Each point is reached from the start by the listed moves, each made 0, 1 or 2 times, or once backwards (-1), plus a little noise. Say if it took an odd or an even number of moves. Then give how often each move was made.

Moves:
(1): [  2  16 -20 -24   2 -15]
(2): [25  3 -4  3 21 16]
(3): [-31 -23  -1 -17  36  -1]
Start: [-10  13   2  -2   6   4]
Points:
[-18 -22  15   7  62  36] => odd (-1, 1, 1)
[ 14  26 -47 -61  88   6] => odd (2, 2, 1)
[-49 -46  15 -10  95  34] => even (-1, 1, 2)
[-37  -5  26  18 -16   3] => even (-1, -1, 0)
[-67 -12   4 -22  21 -14] => even (0, -1, 1)

Moves:
(1): [ 18  -1 -14   1   2  22   3   8  28   2   9   4  -2 -23]
(2): [ -7 -11 -16 -18   7  -8   2 -16   2 -11   9   3  -9  41]
(3): [-22  38   8  18 -16  41  11 -31  -5  10  21  -3 -14  16]
(4): [-37   0  16 -16 -14 -25 -19 -19  12  24   6   3  11   3]
(5): [ 15  18  15 -20 -14   5  -2  -2  13  -7  33  -6  -3 -28]
(6): [ -6  27   8  13  12  29  -5  -9  -5  -7 -12  -2  -7  -3]
(7): [-10  -1 -37   0 -19   0  -4  21   5  -9  11  14  13  -1]
(8): [ -5  19   0   8 -13   5 -10  -1   9   6   6 -10   9   7]
(9): [  9 -10   1  11   9 -12 -14 -30 -14 -10 -24  -7 -10  -4]
(10): [  8 -16 -16  -8   9  23  -4 -17 -20 -21 -22 -11  -7  31]
(11): [  8  14  -8  -2  20   7 -11  18 -16  31 -11   7  12 -15]
(12): [-3  0 -5 -5  2 -7 13 -9  9  1  3 -1 13 -1]
Start: [ 12   0  -7  27  -4  -3  24  26 -11  34  -7  32 -20  -4]
Points:
[-10 -19 -32  58 -17  52 -10 -54 -29  49 -65   0 -18  41] => even (1, -1, 1, 1, -1, -1, 0, 1, 1, 2, 0, 0)
[ 76  56 -58  45  15 101 -51  31 -26   1 -77  -5   0 -63] => odd (1, -1, -1, 0, 1, 2, 1, 2, 1, 2, 1, 0)
[-93  33  63  21  -3 -47  12  -4  30 121  -2  46  16   7] => even (0, 0, 0, 2, -1, 1, -1, 0, -1, -1, 0, 1)
